Each point is reached from the start by the listed moves, each made once or not at all, plus a little noise. Say if it took an odd or an even number of moves. Then give how often each move was made.

Moves:
(1): 62 -10 4 -39 8 2
(2): -11 90 -13 -24 4 -5
(3): 2 26 53 7 9 15
Start: -8 6 -2 4 38 -10
Points:
-18 93 -17 -24 37 -18 -> odd (0, 1, 0)
-3 3 3 0 34 -12 -> even (0, 0, 0)
57 18 53 -28 48 11 -> even (1, 0, 1)
-1 36 51 9 44 0 -> odd (0, 0, 1)

Moves:
(1): 47 -3 23 6 -1 -8 -13 16 4 -11 1 -3
(2): -13 42 3 -7 3 5 -5 -6 8 -12 -4 4
(3): -25 5 66 -25 11 13 -33 1 26 0 16 -7
(4): -2 -2 16 55 31 7 9 -9 -19 -8 -16 -8
(5): 11 -16 -3 -19 38 2 2 -13 0 6 6 -8
(6): 20 1 -13 -6 -23 39 -2 17 4 -15 -3 9
(7): 10 15 26 -14 2 6 67 2 1 -6 6 -13
(8): -4 6 -21 -6 16 1 -6 39 -3 -8 18 -10
(9): 0 -13 -3 0 1 -7 25 -2 46 -3 -23 -1
Start: 19 -17 -22 -11 4 5 29 22 -22 13 -16 16
Points:
58 -15 -6 -48 18 51 95 29 -19 -5 -7 6 -> odd (0, 0, 0, 0, 1, 1, 1, 0, 0)
59 15 -19 -39 58 9 4 55 -13 -12 8 -3 -> even (1, 1, 0, 0, 1, 0, 0, 1, 0)
-9 1 40 -63 59 18 20 2 60 4 -21 2 -> even (0, 1, 1, 0, 1, 0, 0, 0, 1)
57 -14 71 19 24 56 -13 49 -8 -19 -18 6 -> even (1, 0, 1, 1, 0, 1, 0, 0, 0)

Moves:
(1): 35 -2 6 8 1 -14 -18 -4 6 1 -5 8 7 -24 11 -6 -4 -9 5 -2 4
(2): -4 28 -6 1 14 -2 0 -6 5 4 -7 -15 -11 1 2 6 -6 13 -7 -10 13
(3): -5 2 31 6 3 -5 3 12 8 1 -9 0 -8 -4 -1 5 8 -6 -10 -14 -10
(4): -11 -6 -5 49 -13 10 28 -5 7 -1 -3 -4 1 -6 -5 6 14 11 13 0 12
(5): -6 -15 0 7 36 0 -4 -2 6 1 5 18 1 20 -6 3 -10 7 0 16 -8
(6): 1 2 -1 2 -3 30 0 -7 -13 3 1 9 8 -14 9 -4 -11 9 -6 6 4
(7): 11 5 -6 -11 2 5 27 -9 6 -1 -17 3 -6 -1 -15 -17 2 -4 1 6 7
(8): 17 1 -3 2 -2 -4 0 49 -4 -15 -11 1 -5 21 4 2 -5 2 -9 -5 2
(9): -1 -3 -12 2 -8 3 -2 3 26 -2 -11 4 3 6 -3 -2 -18 7 -3 -11 -2
(10): 14 -3 5 -8 2 -17 7 16 -13 45 3 -8 -3 11 1 4 -26 13 7 3 14
(11): -1 4 7 -3 1 5 6 -13 13 2 23 -4 8 -1 3 -4 -8 -7 -2 9 11
(12): -11 15 3 10 -15 0 -4 -3 -5 -3 11 28 -4 -8 -23 -13 4 2 4 10 2
(13): -10 3 6 -4 7 -8 0 0 -2 8 -4 2 27 -4 -4 0 -3 1 -6 2 8
(14): 7 8 -4 5 -5 10 -6 -7 -7 6 -5 -3 -2 19 -6 7 4 -6 -17 -8 6
(15): -15 -6 -4 -6 -6 -9 5 -23 10 -2 -14 29 -3 5 36 2 10 9 -3 -20 21
(16): 11 11 0 -7 -7 0 -3 3 -1 2 -5 5 -2 -6 8 27 -3 -13 16 -2 1
(17): 7 -2 -1 -3 2 19 -13 8 12 14 4 9 6 0 12 8 21 9 9 -9 7
(18): 14 -7 5 -6 2 5 12 -9 -19 -6 10 1 3 5 -18 20 6 39 -3 -3 -4
Start: -23 17 10 10 -8 6 4 -2 -8 3 -14 2 3 -5 -4 -23 2 12 -20 -14 -2
Points:
42 52 14 -20 6 3 18 -6 19 8 -39 40 26 -7 36 16 13 52 -19 -50 69 -> even (1, 1, 0, 0, 0, 0, 1, 1, 0, 0, 1, 0, 1, 0, 1, 1, 1, 1)
-30 70 38 3 -4 15 41 -10 20 60 -24 23 17 -20 -35 -45 -56 40 -42 -15 46 -> odd (0, 1, 1, 0, 0, 1, 1, 0, 1, 1, 1, 1, 1, 0, 0, 0, 0, 0)
-1 52 4 -12 -37 -11 34 16 15 40 -43 61 18 39 -3 -18 -41 16 -30 -33 68 -> even (0, 0, 0, 0, 0, 0, 1, 1, 1, 1, 1, 1, 1, 1, 1, 1, 0, 0)
-13 62 40 29 14 28 -37 -33 13 39 -45 95 24 -21 33 12 11 28 -35 -46 46 -> odd (1, 1, 1, 0, 1, 1, 0, 0, 0, 0, 0, 1, 1, 1, 1, 1, 1, 0)
38 69 44 22 -7 7 26 7 -2 -9 -24 21 -15 3 -46 -23 3 35 -57 -32 29 -> odd (1, 1, 1, 0, 0, 0, 1, 1, 0, 0, 1, 1, 0, 1, 0, 0, 0, 1)
-3 61 3 12 -30 38 -26 -45 48 22 -17 76 15 -46 51 -11 -13 32 -5 -44 60 -> odd (1, 1, 0, 0, 0, 1, 0, 0, 1, 0, 1, 1, 0, 0, 1, 1, 1, 0)
35 14 5 -15 16 33 46 28 -5 30 -16 33 8 37 -22 6 -71 66 -18 2 23 -> odd (0, 0, 0, 0, 1, 1, 1, 1, 1, 1, 1, 0, 0, 0, 0, 1, 0, 1)
1 70 57 27 -5 27 -2 -42 -21 18 1 29 31 -33 -29 -11 -7 45 -59 -26 32 -> odd (1, 1, 1, 0, 0, 1, 0, 0, 0, 0, 1, 1, 1, 1, 0, 0, 0, 1)
31 13 -1 17 18 66 -8 -34 41 27 -20 46 26 -1 1 -38 -22 16 -34 -8 28 -> even (1, 0, 0, 0, 1, 1, 1, 0, 1, 0, 1, 0, 0, 1, 0, 0, 1, 0)
53 56 8 -13 -21 -2 21 11 33 40 -32 64 -7 6 11 5 -24 71 -3 -49 74 -> even (1, 1, 0, 0, 0, 0, 1, 1, 1, 1, 1, 1, 0, 0, 1, 1, 1, 1)

Moves:
(1): 10 -4 14 5 -13 -9 4 6 6 4 -8 3 16 4 -2 -8 12 1 -3 13 -1 -7 -11 -7
(2): 5 3 -2 10 6 -10 -5 0 2 -2 -4 -6 6 -7 12 7 -2 -4 3 -5 -4 5 1 -6
(3): -10 -2 5 2 6 -10 4 -6 1 0 -3 4 -6 1 7 8 -7 7 -1 -2 3 -7 9 -9
(4): -8 5 -6 8 -6 -1 -8 -7 -4 -6 0 11 -11 -3 2 3 -10 13 4 -4 -1 -6 -6 9
(5): 4 -10 -2 6 19 15 -7 5 7 4 -10 13 7 13 0 10 -7 -5 -2 -1 7 8 2 8
(6): 3 0 12 -2 2 8 -3 5 6 5 4 9 -3 0 11 1 -4 6 6 -5 -13 5 1 -2
(7): 2 6 5 -5 -2 -8 11 4 -3 -13 -11 -16 5 8 12 -8 -5 2 8 3 -9 3 10 7
(8): -2 5 1 -3 5 1 10 0 6 8 1 9 11 -7 -2 -7 -15 0 3 8 0 8 -7 -4
(9): 11 8 -22 -14 18 -3 0 4 10 -7 2 2 -2 -6 7 7 -1 14 -2 14 -3 4 1 -3
(10): 3 -7 -9 1 -14 3 3 -20 5 1 7 7 6 -2 0 3 8 -1 6 1 -20 14 4 -12
(11): 4 -16 6 3 6 -9 -1 -14 -7 12 13 -4 0 -5 -3 6 2 6 -1 3 -9 -4 4 8
(12): -2 3 11 -8 -3 0 -8 -1 0 -13 4 17 8 5 5 -1 5 2 7 -1 -1 2 -10 1
(13): -9 11 -4 -6 -1 11 -3 1 1 -9 -5 -1 1 0 -25 -11 -4 7 -2 1 1 -11 16 -4
(14): 3 5 6 10 0 7 -15 14 12 -11 19 -7 -5 19 10 -16 0 1 3 -10 12 -3 5 9
(15): -13 -5 1 0 -6 1 -11 -3 6 1 -12 -18 6 0 -1 4 -14 7 3 -1 2 -6 -9 1
(16): -4 7 -5 -10 -19 -5 -8 12 -9 -17 6 -2 -1 11 9 11 -14 5 5 3 3 12 17 0
(17): 7 -6 -4 -3 -1 0 -1 0 6 -3 -3 5 8 3 -2 1 17 17 5 -14 6 18 1 4
(18): 18 3 5 3 4 -6 -6 -16 4 3 -8 -9 -7 -2 8 -12 -2 11 -4 -8 7 3 3 9
(19): 10 -13 -1 -8 2 -2 3 8 3 0 -4 -11 -4 4 -6 1 -6 2 18 1 0 -8 -3 0
(20): -4 3 18 7 -3 15 9 -18 -11 -6 5 -2 -15 -6 -9 5 0 6 10 13 -3 15 -7 9
(21): 2 -9 5 -1 -4 4 3 -1 5 10 1 -1 8 -11 15 -1 1 -4 10 2 20 -5 8 15
(22): 0 -17 16 3 1 7 14 -6 12 -14 -3 8 17 7 -14 13 -18 -4 -9 -8 -9 5 4 10
(23): -8 -14 0 7 -4 -7 -7 9 7 6 -13 -3 -6 -7 9 -5 1 -16 0 -4 2 12 11 -1
(24): 0 13 -3 -2 -2 -13 -3 -5 12 11 6 -7 -2 1 3 5 -7 -5 2 -2 -5 1 11 4
Start: 11 3 -21 8 20 -16 -7 14 -9 -2 7 6 -12 -5 -1 9 -15 -8 -6 -3 10 -4 -9 5
Points:
23 17 2 -14 38 -23 -43 2 16 -49 12 -36 -27 39 16 16 -75 50 39 11 15 4 38
 43 -> even (0, 0, 1, 0, 1, 0, 1, 0, 1, 0, 1, 1, 1, 1, 1, 1, 0, 1, 1, 1, 0, 0, 0, 1)
68 -4 -17 2 68 -8 -48 34 42 -27 7 20 -5 22 44 8 -17 35 28 -32 20 27 -8
 25 -> odd (0, 1, 0, 0, 1, 1, 0, 0, 1, 0, 0, 1, 0, 1, 0, 0, 1, 1, 1, 0, 0, 0, 0, 0)
11 -24 -25 7 45 -19 -46 13 49 -31 -10 18 7 12 33 12 -58 50 52 -17 -17 27
 22 9 -> odd (0, 1, 1, 1, 1, 1, 1, 1, 1, 1, 1, 1, 1, 1, 1, 0, 1, 0, 1, 0, 0, 0, 1, 0)
1 8 17 3 22 -6 -16 19 54 -43 -4 -11 0 -10 29 4 -95 19 60 1 0 14 16 47 -> even (0, 1, 0, 1, 0, 1, 1, 1, 1, 0, 0, 1, 1, 1, 1, 0, 0, 0, 1, 1, 1, 1, 1, 1)
40 -12 19 -1 22 -9 -18 3 24 -49 11 -52 -6 5 27 15 -82 48 40 0 6 11 42 56 -> even (0, 1, 0, 0, 0, 1, 1, 0, 1, 0, 1, 0, 1, 1, 1, 1, 0, 1, 1, 1, 1, 1, 0, 0)
15 -4 -3 -12 -6 -41 0 2 15 12 26 12 4 4 -11 15 -52 19 28 21 -29 -3 34
 -23 -> even (1, 0, 1, 0, 0, 1, 0, 1, 0, 1, 1, 0, 1, 0, 0, 1, 0, 0, 1, 0, 0, 0, 0, 1)
30 -53 14 44 25 -25 -19 5 62 -3 -31 -1 27 19 22 8 -67 -10 11 -18 9 18 1
 2 -> even (1, 1, 1, 0, 1, 0, 0, 1, 0, 1, 0, 0, 0, 1, 1, 0, 0, 1, 1, 0, 0, 1, 1, 0)
16 -21 -12 -14 3 6 -30 -3 19 -27 36 -13 -19 2 13 28 -38 64 52 3 8 20 38
 17 -> odd (0, 0, 1, 0, 0, 1, 0, 0, 1, 1, 1, 0, 1, 1, 1, 1, 1, 0, 1, 1, 1, 0, 0, 0)
53 -6 -27 -17 53 -12 -31 -19 31 1 18 23 -10 3 -5 18 -33 28 23 -1 -29 8
 19 15 -> even (0, 0, 0, 0, 1, 1, 0, 0, 1, 1, 1, 1, 1, 0, 0, 0, 0, 1, 1, 0, 0, 0, 0, 1)
4 17 -13 -32 23 -4 4 13 -3 -38 16 23 -11 -14 -1 19 -57 30 41 39 29 7 16
 9 -> odd (0, 0, 1, 0, 0, 0, 0, 1, 1, 0, 0, 1, 1, 0, 0, 1, 0, 0, 1, 1, 1, 0, 0, 0)
13 -16 24 -5 7 -14 10 -23 5 -35 11 5 3 -2 -24 21 -41 34 45 -9 1 5 19 67 -> odd (0, 0, 0, 1, 0, 0, 1, 0, 0, 0, 1, 1, 1, 0, 0, 0, 1, 0, 1, 1, 1, 1, 0, 1)
42 16 -39 9 58 -28 -35 26 30 -28 7 15 -1 19 49 17 -48 38 4 -16 40 45 25
 12 -> odd (0, 1, 1, 0, 1, 0, 0, 1, 1, 0, 0, 0, 0, 1, 0, 1, 1, 1, 0, 0, 0, 0, 0, 0)
